Each point is reached from the start by the listed moves, each made 0, 1 or 2 times, or once backwards (-1), plus a little noise. Say if it took an odd or an even number of moves. Then give how often each move was made.
In the rows, 128 means zero.

Moves:
(1): [158 114 111 117]
(2): [149 165 121 128]
Start: [127 149 126 132]
Points:
[169 223 113 132] -> even (0, 2)
[ 78 126 150 143] -> even (-1, -1)
[117 201 135 143] -> even (-1, 1)
[198 209  95 119] -> odd (1, 2)

Moves:
(1): [173 127 113 139 132 125 129 126  92 137 125 128]
(2): [122 148 125 125 128 137 146 134 126 125 136 122]
(3): [132 140 165 125 131 126 127 124 140 124 139 124]
(4): [112 135 119 164 124 126 135 118 134 144 149 111]
(5): [125 123 122 135 154 139 119 122 130 135 121 133]
(6): [134 114 130 134 128 155 148 136 136 139 134 135]
(7): [115 122 139 123 131 112 154 103 130 150 113 134]
(8): [128 122 127 135 134 118 141 147 134 128 137 114]
(9): [148 124 129 110 131 128 124 108 161 123 137 113]
(10): [127 135 131 110 123 135 120 137 147 160 123 132]
(11): [122 122 121 118 135 119 124 126 125 122 152 142]
Start: [131 127 114 131 115 134 110 122 111 113 138 118]
Points:
[134 141 159  60 143 227 152 216 249 148 183  95] -> even (-1, 2, 1, -1, 1, 2, -1, 2, 1, 2, 0)
[133  99  98  76 148 165  71  95 136 212  25 165] -> even (0, -1, -1, -1, 2, 0, 1, -1, 0, 2, -1)
[182 128  67 118 105 120 235 124  54 205 143 127] -> even (2, 2, -1, 0, -1, 1, 2, 1, 0, 1, 1)
[ 98 175  61 138 146 155 133  57 207 231 136  52] -> even (0, 2, -1, 2, 2, -1, 1, 0, 2, 2, -1)
